Rows are points. Examples show where two turns around zero, p and q, send a point. Where does a point land after both, in the order given? Backwards means that the second turn is done in reverse. Each puzzle has new turns, and all numbers are rounded.

Turn p:
[10 21] => [-14  19]
[-46  18] => [-38 -32]
[ 36 -39] => [52 13]
Turn q:
[6 8] => [10 -2]
[-12  28] => [20 23]
[ 27 -45] => [-29 -44]
[-53  35] => [ 9 63]
[ 32 -25] => [ -9 -40]
Where do these land?
p, then q: [5 0] => [5 0]
p, then q backwards: [-48   2] => [ 26 -40]
q, then p: [-34 -28] => [-36 -26]
p, then q: [69 23] => [70 19]
q, then p: [8 2] => [8 1]

Turn p:
[47 25 16] => [ 21 -11  50]
[-4 48 16] => [16 40 28]
[ 11 -34  47] => [-50 -20  24]
[-39 -25 -34] => [ -5   2 -57]
[  1 -35 -30] => [  1 -32 -33]
[-17  21 -15] => [ 17  23 -12]
Turn q:
[-15  29  -4] => [-21  25   6]
[-14 -49  -2] => [ -3 -51  -3]
[-25  32 -35] => [-43  27 -19]
[-9 19 15] => [-6 16 20]
[ 63 -31  26] => [ 73 -16  -4]
Where do these land?
p, then q: [55 10 22] => [ 35 -25  42]
q, then p: [-10   3 -13] => [  1   9 -14]
p, then q: [-30  76 -23] => [ 31  78 -13]
p, then q: [-10 -51  25] => [-46 -34   7]
q, then p: [ -5 -18 -18] => [ -1 -11 -24]
p, then q backwards: [  1 -20   7] => [-17 -10  -9]

Turn p:
[-31  33 -30 -21] => [ 29 -19 -28  38]
[-13   0 -26  12] => [31  1 -1  1]
[-37 -35  17 -19] => [ -7   7 -48 -30]
[ 47  45 -15   1] => [-6 -4 45 48]
[ 29 -53  15  16] => [-18  40  20 -43]
[ 7 11 39 11] => [-30 -24  13 -13]
Turn q:
[-58  12   3  14] => [-44 -36   1  22]
[ 4  0  7 13] => [-4 11  0  9]
[  5 -18  24 -11] => [ 21  -1 -19  15]
[44  8 13 49] => [-3 64 15 18]
[-37 -33 -55 -39] => [-15 -48 -34 -58]
[ 52  30  20 -20] => [51 21 37  4]
[-10   2 -12  -6] => [ -7 -12   1 -10]
Where do these land?
p, then q: [ 8 42  4 24] => [  6  18 -37  27]
q, then p: [ 14 -29  17 -76] => [-13  74  35  14]
p, then q backwards: [ 11  26 -40 -18] => [ 9  7 51  6]
q, then p: [-16  -9  -2  26] => [ 24 -16 -13  -3]
q, then p backwards: [-46 -22   3  30] => [ -3  15  35 -46]
q, then p: [29 -8 18 15] => [  3 -19  26  20]
